Every row gives one point. The points of each table are mixes of a few directions, plus a little noise. How many directions does each table use, and how many do they share? Where both have some left over, give the other angles between the two spaces (their principal angles), to ten degrees, smallest first.
(in the rows, 128 means zero)

First (6 x 3)
[[110 111 126]
 [108 151 149]
 [182 115 100]
 [189 190 139]
 [ 90 124 141]
 [ 88  75 112]]
Second (6 x 3)
[[122 133  80]
 [175 121 103]
 [162 118 190]
 [ 42 143 132]
 [160 123 120]
 [108 131 143]]
Directions: first 2, second 2, shared 1; angles 70

First (10 x 8)
[[ 76 108 143 181  63 140 139 171]
 [103 142 127 223 127  85 114 200]
 [161 163 111 160 195  75 103 151]
 [106 101 141  95  78 172 147 104]
 [154 121 126  52 140 156 136  70]
 [157 134 120  84 158 131 126  93]
 [109 125 132 164 109 121 128 156]
 [148 124 126  69 138 150 134  82]
 [169 142 117  81 177 122 122  91]
 [ 96 120 136 170  94 127 131 162]]
Second (8 x 8)
[[134 159 109 226 176  60  99 204]
 [127 103 133  62  99 177 147  80]
 [139 117 105 129 134 139 130 135]
 [123 131 139 121 122 128 129 121]
 [135 115 112 117 128 144 132 125]
 [107 130 177  70  90 148 143  73]
 [135 105 113  88 115 165 139 104]
 [122 166 136 208 160  62 104 183]]
Directions: first 2, second 2, shared 1; angles 80

First (11 x 12)
[[144 182 114 140 115 100 158 102 171 133 190 116]
 [121  82 131 108 138 151  89 158  78 108  59 131]
 [107  62 147 117 145 163  96 157  81 128  58 145]
 [132 128 122 122 127 127 119 133 119 118 118 123]
 [124 116 132 126 131 135 123 133 120 129 116 131]
 [122  96 132 116 136 145 103 148  95 117  82 132]
 [123  81 127 103 138 152  82 162  70 101  50 128]
 [115 158 153 170 124 115 195  85 205 188 221 147]
 [154 179 100 122 114 100 132 117 143 105 159 104]
 [160 171  89 106 114 103 108 132 115  81 126  96]
 [109 153 160 176 126 118 203  81 211 199 227 153]]
Second (11 x 12)
[[176 137 125 113 119 155 101  98 153 132 131  80]
 [131 132 156 127  99 156 158 171 151 101 109 138]
 [162 143 128 117 108 165 118  91 157 115 106  86]
 [ 87  79 111 127 190  66 123 163  84 191 194 152]
 [ 67  80 113 141 195  40 127 190  61 188 204 193]
 [169 164 143 132  89 155 115 130 146  90 109 128]
 [ 22  91 122 145 161  83 188 154  90 141 114 186]
 [157 150 122 125 113 148 108  87 142 115 111 102]
 [146 113 121 110 139 144 119 105 146 150 137  83]
 [134 147 146 131  94 158 148 136 149  91  92 133]
 [156 171 121 140 102 137 100  83 129  95 100 126]]
Directions: first 2, second 4, shared 0; angles 50, 80

First (10 x 20)
[[ 46  93 107  96 159 128 131  33 177  43 148 176  55 143  51 137 152  43
  103 157]
 [146 120 166 169  95 162 141 154 149 114  80  74 104 120 104 159 111 148
  136 130]
 [160 118 170 135  56  86 122 136  94 116  79 112 147 109 152 132 152 160
  149 157]
 [ 91 197  49 173 181 130 148  89 143  72 135 179 128 155  57  82 183 135
   84 119]
 [150 113 180  94  69 102 149 167 124 129 117  91 131 144 182 134 125 126
  158 123]
 [113 154 149 153 103 107 105 197 152 160 163 154 176 150 151  91 179 129
  157 106]
 [132 158  71 164 214 186 114 138 132 183 160 137 141 118 106 124  90 147
  101  97]
 [155 122 130 140 118 111  95 132  86 166 116 139 164  93 150 127 128 160
  135 143]
 [137  73 142  62 144 140 127  99 116 151 144 107  98 113 159 166  63  95
  130 134]
 [153 131 118  95 140 127 146 132 107 146 136 112 133 135 166 129  98 135
  125 114]]
Second (9 x 20)
[[156 117 117 159  94 115 146  32  80  33  16 105  85  86  61 162 134 171
   96 193]
 [122 130 129 124 133 129 125 143 135 143 145 131 135 134 138 123 128 121
  134 118]
 [108 136 135 108 150 137 116 192 160 192 202 142 157 157 172 106 124 100
  149  84]
 [117 132 132 117 140 132 121 164 146 164 170 136 145 144 153 116 126 111
  140 103]
 [121 131 130 120 137 131 123 151 140 151 155 133 138 138 144 120 126 117
  136 111]
 [111 134 134 112 147 136 117 186 156 184 194 141 153 153 168 109 125 102
  148  89]
 [151 119 121 154  99 118 143  48  88  49  35 110  92  91  72 156 133 165
  101 182]
 [112 135 133 110 148 136 117 185 156 184 193 141 154 153 168 108 125 102
  147  90]
 [151 119 122 152 102 118 143  51  90  52  39 111  94  94  75 153 132 162
  102 179]]
Directions: first 6, second 1, shared 1
